Each row of a before or after table is a point. The points were changed in one or more steps. Then noise was added and the rows were shuffled. The steps act on how far a point lies along the listed directions, d1 being the first. Write out the steps. A step turns or swaps two directions, mirrors them in a line or flattens them onto one, adds a multiple of one to another, or multiplies one. Angles are multiples of 10 degrees, from the lower direction toward the higher: turns from -170 to 170, lines from 10 to 170 but not 90. Use the fewest steps. Two steps may share a direction if one is a turn and the other turns, adds or multiplies; they go together, in the order done. Otherwise the lowest direction goes first.

Directions:
(1): [-6.1 -0.3]
(2): [-0.3  6.1]
Before (12 x 2):
[[ 3.0 -2.6]
 [ 2.3  1.3]
 [ 8.3  4.1]
 [ 3.7  7.0]
 [-1.0  7.4]
 [ 0.9  1.2]
 [ 7.4  6.3]
 [-1.7 -2.1]
 [-0.3  6.5]
 [ 1.5 -3.5]
 [ 0.2 -2.6]
 [ 7.7 -0.2]]
After (12 x 2):
[[ 0.1  1.5]
 [-3.3 -1.7]
 [ 0.9  7.8]
 [-3.9 -0.6]
 [-0.9  2.5]
 [ 0.1 -2.7]
 [-1.6 -2.0]
 [ 3.7  5.0]
 [-6.2  4.3]
 [-4.7  8.4]
 [ 5.2  5.6]
 [-2.6  9.3]]
Steps: mirror d1 and d2 in the line at 110 degrees

Directions:
(1): [ 0.4 -3.3  6.7 -3.1  1.4  6.7]
(2): [-0.8  6.3  2.3 -7.0  3.2 -3.0]
(3): [ 4.4 -5.1 -5.1 -4.4  4.7 -0.7]
(4): [-8.2  0.0 -4.8 -1.9  1.3  4.2]
(5): [-4.4 -3.9  3.5  3.0  5.8 -5.0]
(6): [ 2.6  4.6 -1.0  4.9  6.6  4.0]
Before (12 x 6):
[[ 9.9  0.4  5.8 -1.2 -0.7  0.1]
 [-0.1 -3.9 -6.9 11.6 -6.6  7.4]
 [ 1.2 -0.2  4.1  0.0  5.8 -2.9]
 [ 0.3 -1.7  6.5  3.1  5.3 -2.5]
 [-3.6  0.4 -3.1 -2.7 -8.5 -3.0]
 [-1.3  1.7 -2.4 -1.2 -4.8  2.2]
 [-4.1 -1.7  1.5 -3.9  2.9  1.8]
 [ 3.3  0.2 -1.4  1.8  2.4 -2.2]
 [-0.6  4.4  1.6 -1.9 -1.0  7.0]
 [-3.0  6.2 -4.5 -0.4 -2.4  2.9]
 [ 5.8 -2.3  2.5 -2.6  3.5  1.1]
 [-2.6 -0.5 -6.3 -7.6 -4.2 -3.6]]
After (12 x 6):
[[-4.5  0.6 -3.5 -1.4  2.6 -3.3]
 [ 5.0 -0.7 -3.1 -2.1  0.4 -5.6]
 [-3.1  3.9 -0.3 -2.7 -1.3  7.1]
 [-0.3 -6.3 -3.5  8.9 -8.4 10.6]
 [10.1  2.6  0.3  1.2 -2.0 -5.2]
 [ 0.5 -1.2  2.3 -3.1 -1.0 -6.5]
 [-1.6  1.9  3.2  4.5  6.2  6.1]
 [-0.7  2.9 -0.9  1.4  1.4  5.0]
 [-1.5  6.9 -4.1  0.2 -3.4  0.8]
 [-0.7 -2.8  2.4 -0.2 -3.0 -7.9]
 [ 3.7 -2.5  1.3 -3.3 -1.2 -0.2]
 [-0.7  1.3 -0.1 -1.4 10.1  5.7]]
Steps: multiply d1 by -1; mirror d5 and d6 in the line at 160 degrees

Directions:
(1): [ 4.1  5.7  0.3  0.8  8.3  2.3  3.9 -3.6  4.1]
(2): [ 8.0 -3.5  7.8 -3.2 -2.4  3.2 -1.2 -2.2 -0.8]
(3): [-6.3 -0.7  0.5 -5.9  3.3  3.6 -5.6 -6.3 -0.6]
(4): [-2.8 -4.5  0.2  2.7  0.9  9.8  2.2  4.6  3.3]
Before (9 x 9):
[[  5.2  -3.1   0.2   4.4  -8.0  -2.6   3.0   9.2  -3.0]
 [ -5.7   0.5  -1.9  -3.0   3.6  -1.7  -4.0  -5.9  -2.1]
 [ -6.0  -3.6  -2.4   4.0  -0.9   6.4  -0.2   4.8   1.0]
 [ -7.4   3.5  -6.0  -2.4   6.4  -1.8  -3.0  -3.6  -3.4]
 [ -4.0   0.3  -1.0  -2.2  -3.1  -6.1  -3.3  -1.2  -3.7]
 [  0.7  -1.0   2.9  -2.1  -2.1  -3.1  -3.3  -1.8  -4.1]
 [  2.1  -3.3   3.6  -1.5  -3.5   6.8  -0.1   0.4  -1.7]
 [  0.2  -5.5   3.4  -5.9  -8.9   1.9  -3.5   0.9  -4.4]
 [ -2.7   4.3   1.2   0.3  -2.6 -10.7   0.3  -1.8  -3.0]]
After (9 x 9):
[[ -6.9  -3.2  -1.0  -0.3   6.1   9.5  -1.1  -2.0   1.8]
 [ -5.5  -1.6  -3.0   4.7   2.3   7.3   1.4   4.1   2.7]
 [ -5.7   2.0  -3.1  -0.3   0.7  -3.6  -1.3  -0.3  -1.1]
 [ -2.9  -1.4   0.4  -0.5  -1.9  -2.2  -2.7   0.2  -3.4]
 [ -5.4   0.6  -3.2  -0.6  10.5  10.0   0.6  -1.6   1.5]
 [ -2.3  -4.5   0.9  -0.4  -5.5   6.1  -0.9   2.8  -2.5]
 [ -1.4   7.4   0.9   0.2  -0.1 -12.1   1.2  -3.8  -2.3]
 [ -8.2  -4.8  -3.3  -2.5  -7.8   1.6  -2.3   4.8  -3.3]
 [  5.6   5.7  -3.9   2.3  -7.5 -18.3   0.8   3.3  -7.1]]
Steps: turn d1 and d2 by 50 degrees; add 1.5 times d3 to d4

Directions:
(1): [-4.3  0.2  2.1 -1.3 -4.7 -2.2  4.5 -4.2  8.1 -6.1  6.4 -3.0 -4.1  2.4]
(2): [ 1.6 -3.0 -3.2  2.6  4.8 -5.2  2.2  6.3  4.7 -5.3  2.2  6.5  1.1 -6.5]
(3): [-1.6  0.8 -7.1 -3.5 -2.6 -0.2 -7.3  6.0  0.2 -6.6 -2.0 -7.4  0.8  0.6]
(4): [ 4.8 -6.2  1.9  4.3 -3.0 -4.1 -3.1 -5.4  4.7 -1.6 -9.4 -1.6 -0.1 -0.6]
(5): [-6.5 -3.0 -1.1  4.6  7.7 -2.2  2.5 -1.8 -3.5  1.0 -1.0 -8.1 -4.5 -3.9]
Before (13 x 14):
[[  1.6   4.3  -3.0  -3.5  -1.5   2.1  -3.0   6.5  -3.5  -3.6   5.4   1.4
    1.9   0.7]
 [  1.5   1.0   0.3   1.1   1.3  -3.4   4.3   5.2   4.5  -5.2   6.4   8.8
   -1.3  -2.9]
 [ -1.4   0.3  -2.8  -1.8   5.1   0.5   1.2   4.5  -5.1   2.6   3.8   2.5
    0.7  -1.8]
 [  2.8   2.6  -0.8  -4.6  -5.5  -1.2  -3.8   1.9   2.9  -4.4   4.3   4.1
    0.2   1.0]
 [  0.9   1.5   0.8   0.7   0.7   2.5   1.0   0.5  -4.6   3.7   0.8   4.0
    1.0   0.7]
 [ -2.1  -2.2  -3.3   0.4   0.7  -5.1   0.9   3.4   7.9 -10.4   3.7  -3.7
   -2.3  -3.0]
 [  0.3  -3.0   0.3  -1.7  -8.2  -3.5  -3.2   0.0   5.5  -7.6  -2.6  -4.2
   -0.2   1.0]
 [ -1.0  -2.3  -2.6   1.1   4.5  -1.6  -0.4   5.8  -0.9  -1.9   0.6   1.9
    1.6  -1.7]
 [  2.8  -4.6  -0.2   0.9   0.1  -7.0   0.7  -0.1   5.5  -6.1   1.3   6.0
    0.8  -1.6]
 [ -0.9  -5.1  -0.9   7.1   2.7  -2.5   0.4   0.4   2.4  -0.4  -4.0  -1.0
   -1.4  -5.3]
 [ -1.2   0.2  -1.8  -0.8   3.7   0.9   0.2   1.5  -3.4   4.0   0.5   0.4
   -0.5  -0.5]
 [ -0.1   3.4  -5.9  -7.4  -5.4   2.4  -6.2   7.1   0.1  -4.6   1.7   2.1
    3.5   3.7]
 [ -6.9   0.8   0.3   1.6   4.3   0.8   4.7  -1.6  -0.4   2.6   7.7  -1.8
   -3.3  -1.7]]
After (13 x 14):
[[ -9.2  -1.7  -0.8  -0.9   0.6  -4.0   1.6  -4.6   0.6  -6.2   4.9 -10.0
   -6.1   2.1]
 [ -4.5  -0.3   2.2   1.6  -0.1  -2.8   7.8  -2.4   8.9  -2.9  11.7   4.1
   -3.3  -1.6]
 [ -8.9   0.8   4.4   2.9   1.5  -1.5   7.3  -5.9   0.3  -1.7   5.8  -7.9
   -9.5   1.4]
 [  3.8  -2.9  -0.4   2.9   8.3   0.2   0.3   1.5  -8.9   8.9  -4.2   5.8
    2.3  -3.8]
 [  0.1  -4.0   0.0   4.5   7.2  -0.4  -1.0   1.8  -5.6   3.7  -5.3   0.2
    1.4  -2.3]
 [  3.9  -1.2  -1.4   1.3   5.7   0.4  -1.6   3.2  -5.2   6.6  -4.1   6.0
    2.7  -2.6]
 [  1.2  -4.3   4.6   2.4  -3.8   0.8  -1.8  -9.9  -1.2   5.3  -8.9  -1.0
   -0.5   4.0]
 [ -5.5  -3.6   2.4  -2.4 -12.0  -4.6   1.5  -5.3  11.3 -12.0   2.5  -9.9
   -5.2   3.8]
 [  3.3   1.4  -0.7   1.4   3.4   4.0  -2.1   3.2  -9.5   7.3  -2.8   5.4
    3.1  -0.7]
 [ -2.9  -1.6  -5.5   3.3   3.3  -0.3  -2.4   6.9  -0.4  -2.0  -1.4  -2.2
    0.0  -5.3]
 [  4.3  -2.1   5.1   4.7   0.2   0.4  -0.1  -6.4  -4.8   5.2  -3.7   0.5
   -0.2   0.3]
 [ -2.8   0.4   5.2  -1.4  -5.9  -1.7  -0.2  -9.8   2.7  -1.0   2.4  -5.6
   -6.0   3.5]
 [ -8.1  -4.4   3.9   2.4  -4.3  -8.5   8.4  -9.3  16.1 -13.5   7.6 -11.2
  -10.0   0.5]]
Steps: multiply d1 by 3; swap d2 and d5; swap d3 and d4

Directions:
(1): [-7.8  2.0  3.5 -4.6  7.1  3.0 -1.4 -3.3  1.2  3.7  8.1 -3.3 -0.7 -1.7
 -4.0 -2.3  8.4  3.8  1.1 -2.2]
(2): [ -0.2   5.5  -4.9  -3.3  -8.0   0.6  -1.6  -1.5  -0.4  -0.8   1.6  -3.9
  -2.7  -2.7   2.7  -1.0   6.6 -12.2   0.6  -2.8]
(3): [-3.3 -2.6  2.4 -7.6 -1.6  1.9 -5.5 -2.2  4.9  1.4 -1.0  5.5  2.2  7.6
 -7.2  1.1 -5.6 -6.6 -2.2 -1.7]
(4): [ 2.4 -6.7 -0.5 -0.7  2.3 -5.5 -5.9  1.7 -1.1 -0.2 -1.6 -7.2  8.4 -0.5
 -2.4  4.4  6.3 -2.6 -3.4  6.5]
(5): [  2.4   2.9   3.2  -2.2   1.4 -14.1  -2.6  -3.0  -5.1   1.3   1.7  -0.2
  -0.8  -2.2  -2.2  -7.8  -4.5  -0.9   0.1  -3.0]
Before (9 x 20):
[[ -0.1   3.5  -0.1  -0.3  -5.1  -0.2   0.4  -0.9  -1.8  -0.5   3.9   1.5
   -4.2  -0.5   0.8  -6.7  -1.5  -4.7   1.0  -5.7]
 [ -3.7  -6.2  -0.7  -4.4   4.6   1.4  -4.3  -2.8   1.1   0.9   1.2  -0.3
    3.8   5.0  -7.5   1.9   0.8   3.5  -0.9   2.3]
 [  4.8  -2.7  -4.8   1.0  -2.3   0.3   1.4   2.5  -1.1  -1.0  -7.1  -3.6
    4.6  -1.6   0.9   2.9   0.6  -0.3   0.1   4.7]
 [ -5.2   2.1   0.8  -2.0  -0.1   2.9  -7.5  -1.3   1.9   0.7   1.7  -4.2
   -0.7  -0.7  -4.3   0.3   6.0  -5.0  -2.1  -1.0]
 [ -1.1   7.3  -2.2  -0.3  -3.2  -0.2   0.4  -0.6  -2.7   1.1   3.9  -2.0
   -7.7  -2.8   3.2  -4.4   4.4  -1.2   3.5  -5.6]
 [ -3.5  -9.3  -3.5  -3.1   2.2   7.8  -2.6   4.5   3.6  -1.7  -3.1  -0.9
    7.6   4.6  -3.2  11.5   2.4  -0.6  -4.4   6.7]
 [ -0.3  -5.8  -0.4   1.7  -0.8  10.8   1.8   3.2   4.9  -1.2  -6.4   5.9
    2.6   4.9  -0.7   4.9  -4.8   2.0  -1.0   2.2]
 [  3.6   2.0  -6.4   1.4  -8.4  -7.2  -5.2  -0.2   1.3  -1.9  -3.1  -5.1
    3.3  -2.3   3.6   0.9   5.1 -12.6  -0.4   1.0]
 [  3.4  -1.5   1.2   0.8  -5.7   3.4  -0.1  -1.8   5.0  -1.7  -6.0   7.5
   -1.8   8.2  -0.1   2.3 -15.4   0.7   0.0   2.6]]
After (9 x 20):
[[  1.3   3.5  -3.8   5.9  -5.5   8.2   5.5   4.1   0.6  -1.0  -2.1   3.6
   -8.0   0.6   6.6   1.3  -2.8   3.6   3.4  -3.0]
 [ -2.3  -2.1  -1.9   1.3  -2.8   5.9  -6.3   2.4   4.0  -2.1  -4.1  -2.8
    2.1   0.8  -1.2   5.4   3.9  -6.0  -3.9   2.8]
 [  2.3 -10.7  -1.1   7.9   4.0   0.6  -2.6   4.4   5.1  -1.1  -6.7  -1.2
   10.6   3.3   0.2   9.4   0.4   6.3  -2.9   8.6]
 [ -7.4   1.0   4.6  -7.2   6.4   1.6  -2.6  -4.2   2.1   3.9   5.2   1.4
   -0.3  -0.1  -6.6  -5.6   1.8   2.8   0.7  -4.4]
 [ -4.1   2.9   8.5  -4.9   3.5  -2.2  -1.2  -7.6   2.9   3.0   3.4   6.4
   -4.8   5.0  -6.3  -6.6 -11.8   7.5   1.6  -2.7]
 [  0.7  -0.1  -0.1   4.9  -4.5   6.9   4.6   2.8   0.9  -2.3  -0.1   5.8
   -4.0   2.4   2.6  -2.2  -7.7   2.1   0.6  -2.8]
 [ -8.1  -6.9   0.6 -10.1   8.8  -1.8  -8.2   0.1   0.6   2.6   5.2  -7.8
    8.5   1.2  -8.1   5.4  10.3  -1.9  -4.9   4.4]
 [  0.9  -4.8   0.7  -1.5   6.9  -2.1  -0.7   0.3  -1.5   2.5  -2.2  -6.6
    6.8  -2.8  -4.1   0.6   3.8   6.9   0.2   5.0]
 [ -1.8  -2.6  -5.1  -6.9  -1.8  -3.4  -7.2  -4.1  -1.3   0.5   1.0  -4.8
    2.9   3.0  -5.9  -0.4   4.7  -7.6  -1.5   1.3]]
Steps: turn d1 and d2 by 110 degrees; turn d1 and d5 by 70 degrees; multiply d4 by 1.6
